Rows are points. Two turns around zero, p and q, are shown by what they do to some points. Write where each new point lands after one turn and then the other. Backwards means that the second turn is done in reverse. Each puzzle has new turns, and all numbers are rounded.
In the rows, zero is written as 128.

Turn p:
[120 156  99] => [146 164 135]
[139 123 171] => [129  92 102]
[168 131 162] => [116 110  80]
[108 110  86] => [114 151 170]
[117 102  87] => [103 148 166]
[116 145 161] => [157 105 115]
Turn q:
[100 114 124] => [121 159 129]
[117 205 115] => [201 120 158]
[152  96 159] => [ 82 107 129]
[139 122 130] => [121 119 123]
[132 103 112] => [115 136 102]
Where do these land?
p, then q: [131 130 126] => [132 128 128]
p, then q: [134 161 105] => [162 106 132]
q, then p: [141 118  86] => [111 169 136]
p, then q: [ 75 114 202] => [ 48 110  86]
q, then p: [135 124 117] => [122 139 134]
q, then p: [153 122 132] => [114 123 149]

Turn p:
[167  94 121 134 127 132] => [134 151 157 113 161 121]
[136 101 106 129  93 114] => [151 117 138 103 157 149]
[160  94 106 101 130 130] => [118 135 171  95 145 131]
[147 157 143 118 112 138] => [107 150 114 137 127 154]
[133  99 116  98 111 153] => [109 110 165 123 150 146]
[137 162  95 120 132 139] => [ 93 126 103 102 128 128]
[ 65 155 171 185 162 127] => [156 112  80 193  94  81]
[ 79 161 167 141 157  92] => [156 122  96 160  63 112]
Turn q:
[159 168 170  94 114 170] => [118 172 120 174  72 133]
[149  85 113 125 169 143] => [180  96 116 147 139 139]
[112 152 117 163  93  80] => [ 92 144 139  67 144 130]
[110 147 110 151 101  86] => [ 94 133 130  77 145 127]
[143 117 133 140 161 156] => [168 137 125 152 138 131]
[ 90 162 109 138  95 130] => [ 89 147 123 107 137  87]
[124 104 151 105 180 141] => [148 107 137 183 145 147]
[143 113 108  99 161 133] => [145  99  98 152 132 141]
[122 104 141 137  79 114] => [119 116 164  95 101 117]
Where do these land?
p, then q: [ 81  65 123  96 135 151] => [158 108 203 137 118 152]
q, then p: [144 168 139 163  95 145] => [106 135  90 120  98 168]
p, then q: [131 177 171 142 116 119] => [134 161  96  95 132  91]
p, then q: [139 174 150 126 118 148] => [122 147 114 116 152  85]
q, then p: [151 126 106 133 156 141] => [111 143 127  99 148 113]
q, then p backwards: [156  89 113 139 131 121] => [105 112 113 129 109  91]
q, then p: [137 107  75 108 127 103] => [126  99 174  94 144 122]
q, then p: [133 162 171 119 120 105] => [109 104  98 171 125 137]
q, then p: [ 79  84 104 127 156 119] => [160 139 176 125 116  82]

Turn p:
[122  98 118 108 147  65 142 124 135] => [120 137  97 168 135 163 156  92 135]
[128  98 156  97  85 180 123 143 145] => [129 115 111  71  74 144 116 149 112]
[134 173 159 142 127 137 131 111 115] => [146 144 144 135 142 104 131 172 116]
[131 142 128 123 107 141 135 172 144] => [105 124 155  94 123 141 141 133 112]
[ 96 104 142 123 173 117 152 144 128] => [125 140  88 118 146 113 164  96 122]
[146 195 102 146 149 148 111 108 116] => [136 139 184 144 146  84 117 150 161]
[104  84 107 152 125 109 152 123 149] => [129 121  96 118 161 162 113  92 132]
[ 86 115 126 115 134  60 151  97 128] => [159 164  99 168 149 166 146  92 121]
[176 174 130 147 142 136  86  94 144] => [146  99 164 157 134 107 126 180 170]
[191 182 128 152 140 143 134 103  95] => [104 140 158 164 145  86 105 189 147]
[123 101 125 146 107 146  90 167 108] => [118  82 138 113 108 115 107 106  93]
[ 98  69 114  85  99 155 129 150 130] => [121 128 101  84  74 152 112  84 116]
Turn q:
[ 83 137 173 119 136 119 153 133 129] => [ 92 133  88 156 115 109 143 148 140]
[119  89 129 128 155 155  82 142 175] => [101  91 167  98  84 124 146 132 101]
[112 137 144  98 106 125 176 146 165] => [145 115  85 139 116 112 178 137 151]
[143 121 156 125 178 135 152 139 163] => [105  82 102  92 126 111 131 151 138]
[140 127  69 112 118 127 107 124  56] => [169 155 165 158 171 135  95 126  85]
[132 162  85 149 120 117 126 107  96] => [138 154 134 141 172 168 113 109 122]
[135  85 157 157 131 150 140 145 149] => [125  98 110 109  75 120 108 122 130]
[135 130 143 151 138 139 104 171 154] => [118 132 126  86  91 143 134 149 115]
[118 114 157 122 124  75 153 131 159] => [110 136  89 113 123  85 156 103 142]
[136 137  82 143 115 148 106  85  97] => [142 131 172 153 155 167 101 103 125]
[157 168 113 104  88 117 110  85  65] => [162 180 168 162 180 132 103 128 160]
Where do these land?
q, then p: [ 91 153 150 117 140 181  82 114 143] => [138 120 116  63 143 132 136 133  71]
p, then q: [162 127 137 143 139 123 174 153 144] => [106 108 105 151 130 136 150 151  89]
q, then p: [135 136 149  90 155 153 125  69 141] => [143  94  81 104 154 146 169 114 121]
q, then p: [111 137 118 107  79 103 131 152 123] => [103 155 154 144 161 131 118 160 134]
p, then q: [184 106 100 140  89 117 137 133 133] => [102 121 153 149  71 148 134 137 100]
p, then q: [ 80 170 147 144 152 164 115  96  92] => [133 174 123  72 178  98 119 130 145]
q, then p: [175 114  89 119 138  98 141 172 117] => [ 87 143 128 181  90 106 139 130 149]
q, then p backwards: [101 101  97 157 146 117 159 137 138] => [110  75 142 139 124 106 124 154 114]
p, then q backwards: [113 106 177 111 141 161 107 100 112] => [140  98 150 115 112 128 164 181 129]
q, then p: [129 131 117 152 101  62 110 153 137] => [142 192 159 154 120 122 126 147 149]

Turn p:
[143 119  92 114 129 142  94 109 120  98 124 170] => [155  95 101 145 126 156 132 143 144  90 132 104]
[157 139 160 122  95 116  93  87 165 121 112 145] => [163 110 135 160  67 147 109 107 105 125 120 137]
[105 133 129 130 125 121 151 154 129 102 105 144] => [119 149 127 113 144 171 132 127 127 132 145 137]
[148 142 144 108 108 124 132 181 133 148 145 140] => [165 151 125 121 134 107 134 136 111 145 170 148]
[ 86 128 127 143 164 169  94  99  84 144 130 186] => [ 92  95  96 147 156 133  77 152 106  95 142  74]
[113  90  79 163 205 114 101 111 172 107 126 136] => [ 87  85  86 123 147 139 180  83 116  75  93 118]
[107 147 135 133 131 108  94  98 105 147 130  93] => [115 107 159 104 106 108 115 135 110 135 103  93]
[126 151 122 101 113 141 144 133 181 146 133  63] => [117 135 177 119  96  92 152  88 160 139 152 151]
[132 100 160 148 101  83 167  82 104 153 134 119] => [125 119 137 128 129 124  86 142 121 175  64 166]
[145 143 111 192  94 153  88 177 135 118 129 159] => [159 183  92 106 113 126 113 133 108  57 142 126]
[159 159 189 107 112 155 145 135  89 129 147 124] => [156 171 145 168 129 108 100 147 127 177 145 104]
[133 128 130  84 138 157 161 160 111 138  69 116] => [ 97 146 158 155 135 144 160 174 141 143 173 145]
[122 138  91 112 157 111 164 114 136 128 127 106] => [114 106 163 122 162 130 156 113 152 129 115 137]
[115  75 124 136 118  97 166 152 128 112 180  91] => [126 143  92  80 146 108 146 113 164 176  96 154]
Turn q:
[104 133 144  98 118 132  84  94  85 125 125 109] => [117 109 145 140 102 134 142 155 123 101 189 115]
[133  93 117 177 153 115 178 120 142 131 152 124] => [139 129  90 130 167 163 128  99 158 129  89 112]
[127 158 129 143  94 125 122  77 172 106 142 142] => [130 141 138 133 143 152 141 119  53 107 114 116]
[100  89 157 177 147 124 181 125 161  77 142 172] => [184 173  69 135 166 170 138 112 130 110  99 162]
[138 141 138 121 170 111  92 171 124 160 117 130] => [128 129 131 118 112 105  67 155 149 157 139 121]
[150 155  97 114 127 118  92 143  81 106 101 118] => [121 111 195 123 123 129 125 141 141 157 163 144]
[107 156  98  98 144 106 105 133  87 159 128 131] => [143 102 168 154 110 103 116 158 148 139 144  96]
[126 121 109 108 129 122  98 139 122 162  66 102] => [121 131 160  78 105  93 124 130 152 135 155  98]
[110 165 118  91 119 107 132 174 114 142 106  94] => [131 130 153 147 101  75 126 107 139 169 157 116]
[144 143 135  85 132 121 122  91 147  88 148  99] => [129  88 135 136 116 142 116  88  85 106 154 142]
[144  72 126 132  78 154 149 110 182 106 174 168] => [132 109  73 104 141 148 179 130  79 111  68 160]
[158  86 177 180  82 134 168 114 148 128 161 154] => [ 99 160  64 126 124 186 161 125 112 128  74 143]
[135 151 128 110 163 156 143 137  92 159  92 140] => [115 142 164 140 111  97 103 137 178 104 120 135]
[117 128 121 159 136 168 126 162 134 141 137 109] => [100 140 107 128 171  98 125 137 144 139 129 131]
Where do these land?
p, then q backwards: [111 130 107 109 142 148 152 101 185 154  89 174] => [155 143 141 103 151 160 131  97  93  75 161  94]
q, then p: [118 149 144 146 175 127 153 158 177 125 164 127] => [130  94 136 126 127 124 149 144  96  67  96 100]
p, then q backwards: [176 119 123 160  89 129 142 120 130  79 135 147] => [115 111 155 145 157 107 178 124 129 119 124 180]
p, then q backwards: [132 132 160 103 177 132 124 115 101 120 173  92] => [106 149  85 141 104 105 142 159 135 172 143  96]
p, then q: [123 136 137 156  70 126 122 138 125 152 102 155] => [121 121 151 135 116 123 132 179 102 149 140 169]
q, then p: [ 72 126 150 112 116 122 155 106 126  99 108 112] => [168 145 144 142 152 126 113 100 161 127  87 123]
q, then p: [170 135 112 125 107 124 110 120 122 170 168  87] => [ 63 113 113  88 107 116 118 147 141 147 125 135]
q, then p: [134 135  73 112 173 123 155 138  76 132 144  86] => [ 92 111  85 145  96 110 136  75 107 135  91 161]
p, then q: [142 171 121 106  86  69 110 120 113 132 126 143] => [ 78 113 121 106  76 141 116 140 142 131 124 173]
p, then q backwards: [168  96 185 135 145 135 112 138 100 133 116 114] => [105 154 155 135  82 119 129 158 133 157 159 156]
p, then q: [ 81 109 109 111 118  84 123 159 144 112  95 142] => [129  93 115 145 115  86 157 142 142  89 107 163]
p, then q backwards: [149 135 113 159 119 149  88 113 113 141 105 103] => [121 140 140 101 123 146 128  99 125 173 113 161]
q, then p: [ 95 129 170 125  92 187 115 172 165  84 136 151] => [175 114 136 103 218 158 115 152 108 108 134 121]
q, then p: [121  91  87 135 183 138 131  94 116 159 131 158] => [117 145 106 149  93 150 204 108 136 128 136 133]
